Rows are points. Each copy is the shape, with its points in the same order, turned, moved and blurred by noise. Some copies are also mirrored. Which?

Shape:
46,-118,173
-164,-134,-11
-7,-92,-12
25,-206,-150
246,338,167
-128,436,-242
-6,-104,104
Copy 1:
-49,87,-187
83,243,-6
20,103,0
-77,136,155
106,-374,-209
471,-208,173
-10,100,-105
Copy 1 is: mirrored
Copy 2:
54,-181,43
48,84,197
-67,-34,93
-157,-45,212
-61,-133,-451
-206,379,-270
83,-131,69
Copy 2 is: only turned
Copy 3 (7 x 3):
-59,40,-245
116,188,-158
4,127,-96
-47,265,39
-101,-411,-7
344,-203,250
-47,50,-178
Copy 3 is: mirrored

Shape:
-134,-266,65,61
-17,18,-115,-84
-218,-100,37,-229
84,-85,256,-38
43,-74,126,187
-326,105,-218,-218
75,-35,-245,-1
81,-338,-240,180
229,7,-527,-46
-174,-30,-122,-221
Copy 1 (10 x 4):
86,90,235,8
-29,-100,-86,113
68,207,-58,140
1,109,-13,-208
48,-102,133,-164
139,15,-161,418
-142,-173,37,155
-224,-152,380,84
-386,-374,-50,286
11,94,-79,273
Copy 1 is: only turned
Copy 2:
-154,-207,-230,-119
-107,29,-9,82
-331,86,-242,-5
56,126,-265,-142
146,-75,-213,-56
-431,22,-90,296
-82,-64,123,46
-34,-317,96,-195
-74,-28,439,29
-326,41,-83,92
Copy 2 is: mirrored

Shape:
-65,19,153,-316,-66,-78,179,60
85,-267,69,-188,197,20,3,69
-122,14,21,-64,-232,100,98,322
85,-274,-192,-36,-232,-226,-188,-187
90,-175,37,-4,213,-197,-189,-72
-52,-55,-117,48,-101,-340,-207,21
120,-259,93,-30,140,-228,144,32
-9,342,-540,315,11,-8,43,-96
184,61,162,-343,3,44,77,284
-78,23,299,-244,112,190,115,107
213,40,-158,380,-29,-162,-114,-239
Copy 1, 11 rows:
16,-183,258,31,-151,-110,-133,141
-215,-177,104,-30,-165,65,82,-162
200,-176,-24,-88,-64,-367,-27,-3
-2,107,-163,-141,-94,245,224,224
-142,95,17,93,-61,272,50,-152
181,82,-184,88,-18,213,26,82
-38,-69,121,191,-275,100,205,-66
338,213,108,32,545,-44,363,2
82,-212,288,-170,-191,-102,-171,-168
-194,-148,254,21,-85,-286,-187,-98
135,464,24,54,74,150,316,-18
Copy 1 is: mirrored
Copy 2, 11 rows:
29,112,-44,-71,-17,88,284,249
183,147,-30,162,98,-163,-7,248
120,-116,-230,-286,-4,141,16,275
175,-217,398,-149,137,-151,-13,68
107,137,253,159,150,-95,-158,127
137,-34,329,-155,82,112,-133,77
222,123,72,176,253,37,84,125
92,-173,-46,-209,-118,49,-227,-570
62,326,-208,-219,104,-103,106,293
-143,136,-260,67,-12,11,104,322
-42,-162,221,-47,296,-73,-258,-331
Copy 2 is: only turned
Copy 3, 11 rows:
32,-4,-247,-73,-25,-59,46,256
146,-178,-148,23,171,197,-144,57
-269,-68,-28,-320,29,-4,21,129
215,73,36,-49,422,-124,137,-218
112,-68,-146,175,207,180,16,-215
-8,97,-141,-72,211,7,221,-315
80,-249,-305,76,190,-43,-57,-70
-79,-8,304,-84,-319,-235,45,-552
42,-270,-144,-131,-76,178,147,303
-101,-65,-135,71,-93,166,-113,352
-32,-120,174,246,132,-179,173,-443
Copy 3 is: mirrored
Copy 4 (11 x 8):
25,232,26,7,102,173,211,-246
-105,-139,174,-1,-27,197,96,-76
178,254,70,283,135,359,-37,-63
243,-225,-131,59,-63,-27,-238,-287
-46,-180,16,6,-205,-30,25,-1
231,4,-107,195,-273,-20,-75,-134
121,-111,284,-12,-53,-12,137,-80
316,338,-66,-157,-400,229,-496,126
85,81,-18,20,114,419,339,11
-221,229,98,41,188,263,191,-14
286,-47,-71,-117,-196,-138,-345,201
Copy 4 is: mirrored
